Each row of a before or after table is a point. The points were changed in one or more steps. Then noise was added and the rows were shuffled. The steps act on columns, c1 being the first. Name the steps. A step turns or swaps two columns, mirrors them in a line or flattens them onto one, adds a multiple of one to another, or multiplies or shifts one. Angles are multiples of 10 degrees, from the lower column toward the higher: turns from -170 to 170, lines from 10 to 170 but not 90. Use the fewest steps. Two steps may share a column if one is a turn and the other turns, adds or multiplies; they go together, in the order done. Otherwise the lowest column goes first.
In the rows, zero is written as 128.

Before:
[[114  59]
 [ 14 104]
 [113  76]
 [160 164]
 [130 162]
 [138  85]
 [ 98 133]
 [149 172]
 [100 157]
 [128 171]]
After:
[[101 169]
 [ 98  17]
 [ 89 148]
 [112 173]
 [181  80]
 [ 90 116]
 [ 99 147]
 [108 107]
 [165  91]
 [173 115]]
Steps: turn c1 and c2 by 60 degrees

Before, 8 rows:
[[125 123 108]
 [ 50 186  96]
 [148 135 131]
 [118 124 166]
 [205  33 172]
 [195 156 122]
 [172  79 102]
 [135 146 132]]
After (8 x 3):
[[157  32  43]
 [130 132 110]
 [163 123 139]
 [130 143 117]
 [106 124 135]
 [110 158  59]
 [108 189 211]
 [ 94  80  91]]
Steps: turn c1 and c3 by -100 degrees

Before, 11 rows:
[[ 53 168 119 135 126  94]
 [138 177 114 107 116  74]
 [114 144 145 105 196 118]
 [ 75 179 141 151  96  91]
 [156 155 136  94 125  83]
 [243 150 129 110 131 121]
 [ 43  30 132 171 100 185]
 [ 93  32 119 154 144 119]
 [ 53 159 112 102 101  93]
 [ 48 142 110 180 104  89]
 [ 84 162  11 130 155 127]]
After:
[[ 76  64 139 136 149 142]
 [241 122 128 141 190 149]
 [ 95 173 120 115 194  41]
 [ 49 100 109 167 150 153]
 [114 122 144 148 246 150]
 [ 83 110   7 126 206 152]
 [ 45  67 114 111 154  99]
 [ 37 204 125  60 150  56]
 [157 103 134 182 176 139]
 [137  79 111 184 160 145]
 [ 53  81 115 140 172 140]]
Steps: turn c4 and c6 by 140 degrees; turn c2 and c6 by 130 degrees; shift c5 by 50

Before, 8 rows:
[[240 108 117 147  67  44 120  63]
 [220 148 163 119 108 149 160 149]
 [166 190 126  52 162 170 120 127]
 [ 95 134 130 101 180 155 135 162]
 [153 192 123 113 137 113 140 169]
 [125 145 189 175 157  63 111  91]
 [139 110 179 205 106  39  30  98]
 [146 147 141 213 168 114  98 120]]
After:
[[105  61 185 174 145 143 108  89]
 [134 113 126 109 157 190 141 171]
 [203 143 160 115 184 150 159 146]
 [244  40 115 147 174 105 117  62]
 [108 109 139 214 165 144  98 119]
 [153  40 181 210 125 113  32  96]
 [125 169 126  54 178 190 119 127]
 [ 64 156 131 105 139 129 136 161]]
Steps: turn c1 and c5 by 50 degrees; swap c2 and c6

Before, 9 rows:
[[135 131  91 172  96  83 105 103 122]
 [182 129 118  89 112 154 140  99 149]
 [ 79 135 136 113  91 135 129  76 206]
 [ 92 131 156  91  59 122 125 107 105]
 [121 128  88 188  82 249  61 243 109]
 [137  97 155 128  93 143  71  79 121]
 [112  65 162  82 100 130 147 104 177]
 [ 95 116 118 159 114 143 147  83 105]
 [ 80 105  72  71  93 116  69  75 165]]
After (9 x 9):
[[136 133  87 165  95  84  93 102 132]
 [ 49 102  68  63  97 114  94  76  83]
 [116 125  84 188  84 250  65 243 104]
 [102  63 164  64  99 131 135 108 146]
 [213 129 116  87 113 155 142 100 125]
 [ 53 128 137  67  92 134  95  76 167]
 [ 72 129 159 114  59 121 154 102  97]
 [ 79 115 120 167 118 141 140  83 145]
 [139  93 153 133  90 142  86  82  88]]
Steps: multiply c1 by 1.6; turn c4 and c9 by 40 degrees; turn c7 and c9 by 40 degrees

Before:
[[138 129 100 117 145 196 114 134 155 181  65]
 [183 118 148  72  56 111  27 107 100  82  85]
 [ 83 130 111 121  92 177 131 132 142  55 138]
 [ 43  83  84  22  71 225  85 113 113 144  85]
 [118 196  91 173 192 144 191 129  37 111 156]
 [169 109  97  57 118 170 116 195 115 154 103]
 [200 145 224 123 112 123 109 186 100 143 119]
 [173 202 115  49 116 174  45 107  56 150 166]
 [158 116 146 193 131 102 136 112 141 167 154]
 [105 159 115  83 155 125  85 152  99  99 127]]
After, 10 rows:
[[152 157 116 114  73 124 158 156 100 143 127]
 [ 82 110 100  65  96 166 141 197 120 116 107]
 [100 126  98 127 105 198 136 134 155  82  63]
 [201  86  80  15 106 225 192 108 114  79  84]
 [ 82 199 105  69  73 178 204 102  54 121 172]
 [ 92 118 148  69 126 114 252 107  94 200  87]
 [188 133 115 105 150 179 145 132 146 178 140]
 [ 58 147 228 118 132 125 152 188  91 135 121]
 [ 88 120 148 183 162 100 116 107 140  99 149]
 [145 195  95 191 112 145  46 126  43 142 151]]
Steps: turn c1 and c10 by 160 degrees; turn c5 and c7 by -160 degrees; turn c4 and c5 by 30 degrees

Before, 10 rows:
[[154  84 114 122 149 165 177 121  84 139 134 167]
 [105 157 119 161 172 164 156 108  98 131 154 150]
 [174 144 144 118  90  91 160 143 157 143 101  94]
 [124 124 154 111 135  95 249 135 129 143 168 142]
 [118 127 137 148 132 143 115 131 179 129 144 104]
 [ 83 131 122 169 163  83 101  87 138 143 132 138]
 [163 154 111 132 120 120  95 126 138 148 136 153]
 [161 122 145 143 143  64 120 128 130  89 169 123]
 [146 170  90 135 155 107 106 176 115  96 131 175]
 [121 139 170 103 159 158 134 107 118 158 127 125]]
After, 10 rows:
[[146 172 142 137  95  88 122 176 142  99 153 150]
 [123 123 162 111 147 147 221 139  53 144 158 158]
 [155  84  91 120 110 121 196 121 124 139 149 146]
 [122 137 105 106  97 175 139 111 120 158 125 130]
 [117 126 109 149 134 135  87 132  98 122 125 123]
 [ 85 135 171 167  91 116  97  88 126 142 135 135]
 [176 143 167 118 176 139 134 142 100 141  96 100]
 [107 159  88 159  85 124 166 109 113 129 160 148]
 [159 118 192 143 112 134 119 130 126  89 153 146]
 [166 153 128 129 131 109  96 126 145 149 142 144]]
Steps: turn c3 and c6 by 80 degrees; turn c7 and c9 by 40 degrees; turn c5 and c9 by -160 degrees; flatten c11 and c12 onto the line at 40 degrees

Before, 11 rows:
[[160 146 101  68 198  96 213  84 104 171 153 156  98 139 150 224 114 186]
 [163  97 153 144 104 193 142 183 199  67  79  88 140 144 161 234 128 133]
 [161 107 144 146 129 169 113 124 146 128 149 182 147 130  53 168 129 149]
 [103 149 106  82 144 136 160 147  90 151 179 136 118  97  78 154 185  89]
 [ 72 124 126 143 163 148 203 215 179  63  95  86 121  63 122 122  48 111]
 [202  64 163  68 117 162 197  88 110 180  65  77  84  70  31 102  73 160]
 [165 151 201 139 202 160 182 182 176  92 141 129 161 130  62 231 132 137]
 [135 135 128 161 136 133 111 106 120  83  91  68 139  48 151 186  60 106]
 [ 94 196 133 122 126 219 174 162  78 149 151  97 106  60 104 101 180 211]
 [149  84 135  59 163 223 122 101 119  79 106 122 164 110  92 111 121 129]
 [165 118 100  66 207 103 156 146 217 134 154 169  29 136  97 152 152 108]]
After, 11 rows:
[[202  64  68  49 126 162 177  89 109 210 163  75  83  39 200 100  71 168]
 [106 153 179  92 136 140 168 148  86 164 111 136 118  85 165 155 187  98]
 [152  84 109 123 143 224 200 102 119  52 136 123 164  96 153 111 122 131]
 [164 118 155  89 158 106 183 146 216 136 101 166  27  96 125 153 152  80]
 [162 107 150 142 131 170 111 124 144 128 146 185 147  54 138 167 131 142]
 [161 149 153  29 155  98 175  87 104 195  99 156  95 147 113 224 115 195]
 [ 76 128  93  54 143 145  97 213 178  23 124  87 119 135 192 122  48  98]
 [167 151 142  77 159 158 104 184 176  72 205 128 161  61 141 230 131 122]
 [133 136  92 151 127 131 101 106 121  57 129  68 139 164 208 185  56 107]
 [159  99  79 118 122 196 112 182 200  30 156  83 143 159 106 234 128 111]
 [ 95 195 149  81 125 222 124 162  75 163 131  98 107 115 199 101 181 224]]
Steps: swap c3 and c11; mirror c4 and c7 in the line at 140 degrees; multiply c5 by 0.4; add -0.3 times c9 to c18; multiply c10 by 1.6; turn c14 and c15 by -100 degrees

Before, 11 rows:
[[128 183  99  74 126 148  46 172 143 120 151 118  60  62 202  56  90 109
  123 108]
 [111  88  90 109 105 177 170 163 109 130 139 152 157 202 138 161 187 137
  208  72]
 [127 110 207  93 113 123  89 187  69 101 188 103 131 119  68 150  91  41
  121 101]
 [105 145 116 165 131 148 148 214 108 118 140 146 195 199  86 139 103 149
  202  42]
 [130 155  93  85 154 142 175 178  98  92 115 147 153 168  20 139 177 164
  184  56]
 [ 94 160 135 111  98 167 118 132 106 102 138  96 118 104 129 174  80  21
  136  17]
 [ 89 107  84 123 142 134  46 125 182  53 120 147  38  41 152  75  58 131
  148 177]
 [123 115  87 148 112 120 170 165 103 167  89 191 156 153  58 102 147 113
  154  92]
 [131 185 139 113  52 176  78 159 223  97 174 142  27  42 160  93  94 105
  146 104]
 [100 183  78  67  59 108  17 147 189  55 106 155  79  89 143  60  81 110
  157 191]
 [ 79 158 138 120 134 171 101 152  97 130 115 218 147 186  94 159 161 177
  159  65]]
After:
[[144 185 103  75 127  99  49  71 132 122 121 112  57 182 205  58  91 139
  125 110]
 [ 96 146 116 170 132 104 149  55 137 122 126 145 193  44  88 138 104 110
  199  36]
 [ 71  74 153  90 107 104 107  71 111 100  72  46 125 127  69 151  96 169
  121 108]
 [ 97 162 103  80 155 121 202  83 116  90 146 161 152  73  24 142 176 103
  186  59]
 [ 84 142 117 125 133 100 101 111 158 135 163 163 148  66 101 158 164  25
  155  66]
 [160 128 128 117 144 130  99 117 187  54 139 131  43 215 159  72  58 113
  147 176]
 [177 191  93  67  61 162  65 106 179  63 136 107  81 160 138  63  79 101
  161 191]
 [ 88 149 116 118 102  93 137 118 149 103 134  25 118 154 126 173  82 176
  134  18]
 [104 131 124 148 111 149 142  94 124 159 153 104 160  95  55  98 148  70
  155  95]
 [219 170 113 111  52  64 102  83 153  96 109 100  28 214 162  95  94 124
  147  99]
 [103 114 138 106 103  78 163 106 137 127 148 130 156  55 137 163 192 104
  205  69]]
Steps: turn c1 and c9 by -70 degrees; flatten c2 and c3 onto the line at 150 degrees; turn c6 and c11 by 150 degrees; add -0.7 times c10 to c7; turn c8 and c14 by -170 degrees; turn c12 and c18 by -100 degrees
